Rows are points. Examples show where two turns around zero, p and q, send a point. Write where each new point lands after one turn and then the other. Backwards means that the second turn is done in reverse. Each puzzle has new turns, and all numbers are rounded.

Turn p:
[ 0.40 -0.20] -> [ 0.03 -0.45]
[-0.37  0.08] -> [-0.12  0.36]
[-0.34  0.41] -> [0.18 0.50]
[ 0.38 -0.26] -> [-0.03 -0.46]
[-0.06 -0.02] -> [-0.05  0.04]
Turn q:
[-0.40 -0.04] -> [ 0.34 -0.22]
[0.14 0.38] -> [-0.35 -0.21]
[ 0.26 -0.34] -> [0.01 0.43]
Where do these land?
q, then p: [-0.25  0.35] -> [-0.38 -0.20]
p, then q: [0.19 0.35] -> [-0.32  0.23]
q, then p: [ 0.01 -0.55] -> [ 0.55 -0.06]
q, then p: [ 0.06 -0.15] -> [0.16 0.04]

Turn p:
[-0.20 -0.45 -0.06  0.35] -> [ 0.06 -0.53 -0.26 -0.11]
[ 0.06 -0.36  0.35 -0.39] -> [-0.40 -0.08  0.27 -0.41]
[ 0.41 -0.06 -0.16 -0.02] -> [ 0.22 -0.07  0.37  0.05]
[ 0.06  0.44 -0.36 -0.10] -> [0.36 0.43 0.00 0.16]
[-0.33  0.44  0.22  0.15] -> [-0.24  0.27 -0.38  0.31]
Turn q:
[ 0.00  0.57 -0.22 -0.21] -> [-0.49 -0.38  0.12 -0.14]
[ 0.17 -0.17  0.31  0.46] -> [ 0.54 -0.08 -0.25 -0.01]
[-0.21 -0.18 -0.53 -0.11] -> [-0.33  0.43  0.04 -0.27]
[ 0.35 -0.29  0.39  0.12] -> [ 0.39 -0.01 -0.30  0.36]
[-0.31  0.07  0.05 -0.26] -> [-0.12  0.04  0.39  0.06]
Where do these land?
q, then p: [ 0.28 -0.04 -0.22 -0.13] -> [ 0.23  0.06 -0.29 -0.04]
q, then p: [0.44 0.21 0.05 0.06] -> [ 0.34 -0.27 -0.09 -0.22]
p, then q: [-0.15 -0.28  0.27  0.56] -> [ 0.19  0.63 -0.07 -0.23]
q, then p: [ 0.10  0.65  0.16 -0.46] -> [-0.29 -0.58 -0.40 -0.28]
q, then p: [-0.17 -0.39  0.13 -0.02] -> [-0.04  0.14  0.14  0.39]
p, then q: [-0.57 -0.28 -0.34  0.18] -> [-0.53  0.40 -0.33  0.00]
p, then q: [ 0.07  0.13 -0.06 -0.20] -> [-0.04 -0.24  0.05  0.05]

Turn p:
[ 0.07 -0.34  0.83  0.09 -0.09  0.00 -0.14  0.22] -> [ 0.42 -0.24  0.32  0.10  0.52 -0.16 -0.50  0.03]
[ 0.25 -0.78 -0.18  0.04 -0.19  0.09  0.14  0.36] -> [ 0.19  0.70 -0.11  0.13  0.36 -0.41 -0.13  0.17]
[-0.07 -0.30 -0.19  0.18 -0.06  0.21  0.28  0.00] -> [ 0.03  0.27 -0.29 -0.22  0.00 -0.23 -0.09  0.14]
[ 0.20  0.33  0.02  0.14  0.73 -0.22  0.00  0.26] -> [ 0.33 -0.41  0.06  0.22 -0.10 -0.03  0.64  0.26]
[ 0.22  0.31 -0.05  0.14 -0.02 -0.30  0.01 -0.08] -> [ 0.13 -0.12 -0.10  0.08 -0.02  0.22  0.27 -0.30]
[ 0.23 -0.26 -0.22 -0.56 -0.06 -0.10  0.37 -0.72] -> [-0.62  0.19 -0.57  0.12  0.37  0.48 -0.05  0.17]
[-0.83  0.09  0.02  0.00  0.05 -0.17  0.13  0.26] -> [ 0.22 -0.08  0.04  0.04 -0.72  0.06 -0.40  0.28]
[ 0.10  0.31 -0.07 -0.12  0.10  0.10 -0.11  0.41] -> [-0.05 -0.13  0.22  0.26 -0.20 -0.29  0.23 -0.09]
[ 0.15  0.19  0.18 -0.12 -0.07  0.13 -0.91 -0.50] -> [-0.40 -0.17  0.74 -0.33  0.33  0.43  0.11 -0.26]
[ 0.11  0.27 -0.14  0.02 -0.14  0.06  0.14 -0.42] -> [-0.28 -0.11 -0.29 -0.20  0.00  0.19  0.11 -0.26]
[-0.43  0.18 -0.21  0.19 -0.25  0.17  0.09  0.21] -> [ 0.02  0.10 -0.03 -0.19 -0.54 -0.23 -0.18 -0.15]
Turn q:
[-0.05  0.08 -0.69  0.47 -0.58 -0.03 -0.34 -0.36] -> [ 0.18  0.01  0.30 -0.34  0.66  0.46  0.46  0.43]
[ 0.49  0.13  0.00 -0.38 -0.09  0.08 -0.02  0.01] -> [-0.49 -0.36 -0.11  0.08  0.13 -0.12  0.02 -0.05]
[ 0.01 -0.16 -0.94  0.07 -0.18  0.12 -0.26 -0.53] -> [ 0.36 -0.32 -0.11 -0.52  0.78  0.16  0.35  0.21]
[-0.11  0.12  0.29  0.42  0.31  0.17  0.10 -0.01] -> [ 0.13  0.52 -0.20  0.27 -0.12  0.00  0.07 -0.07]
[-0.10  0.10  0.25  0.14  0.41 -0.28  0.14  0.47] -> [ 0.06  0.36  0.15  0.24 -0.31 -0.45 -0.27  0.05]
[-0.16  0.03  0.50  0.05  0.20 -0.28  0.52  0.07] -> [ 0.11  0.26  0.23  0.37 -0.32 -0.12 -0.25 -0.48]
[-0.12  0.15  0.18 -0.59 -0.06  0.23  0.05  0.24] -> [-0.20 -0.41 -0.08  0.01 -0.52 -0.15  0.14 -0.09]
[ 0.08 -0.08  0.18 -0.50 -0.05 -0.05 -0.39 -0.15] -> [-0.39 -0.22 -0.14 -0.45 -0.16  0.05 -0.13 -0.12]
[-0.04 -0.35  0.22  0.32  0.04  0.02  0.20  0.27] -> [ 0.24  0.16 -0.02  0.34 -0.14  0.15 -0.37  0.13]
Where do these land?
p, then q: [ 0.22  0.54  0.29  0.13 -0.15  0.17 -0.36  0.16] -> [ 0.03  0.11 -0.09 -0.12  0.05  0.38 -0.40 -0.56]
q, then p: [ 0.16 -0.18  0.34  0.39  0.01 -0.07  0.69 -0.24] -> [ 0.08 -0.30  0.04 -0.74  0.22  0.09  0.36 -0.18]
p, then q backwards: [-0.13  0.08 -0.33  0.35  0.18  0.23  0.47 -0.29] -> [-0.18 -0.01 -0.05 -0.28  0.29  0.42 -0.51 -0.09]
p, then q: [ 0.30  0.46 -0.11 -0.46  0.17 -0.11 -0.08  0.39] -> [ 0.43  0.39  0.25  0.35  0.08  0.41 -0.13 -0.12]
p, then q: [-0.10 -0.22 -0.31  0.24  0.18 -0.03  0.62 -0.70] -> [ 0.29 -0.72 -0.11 -0.10  0.09 -0.47  0.39  0.34]
q, then p: [-0.10 -0.16  0.00  0.10  0.22 -0.20 -0.26  0.27] -> [ 0.01  0.00  0.33  0.32 -0.10  0.03  0.07 -0.22]
p, then q: [-0.58 -0.13  0.05 -0.29  0.21  0.00 -0.24  0.09] -> [-0.25  0.04  0.09  0.09 -0.48  0.24 -0.08  0.41]
p, then q backwards: [ 0.46  0.16  0.19 -0.02  0.03  0.18 -0.66  0.17] -> [ 0.08  0.45 -0.30 -0.05 -0.30 -0.47  0.34 -0.19]
q, then p: [-0.24 -0.07  0.00 -0.58 -0.26 -0.16 -0.55 -0.12] -> [-0.49  0.20  0.13  0.36  0.05  0.02 -0.57  0.23]
q, then p: [ 0.13 -0.09 -0.16  0.41 -0.35 -0.23  0.47  0.05] -> [ 0.37 -0.40  0.13 -0.29  0.37 -0.23  0.15  0.09]
p, then q: [-0.11 -0.41  0.03 -0.28 -0.23  0.22 -0.11  0.22] -> [-0.22  0.43  0.18 -0.22 -0.23 -0.15  0.07  0.14]
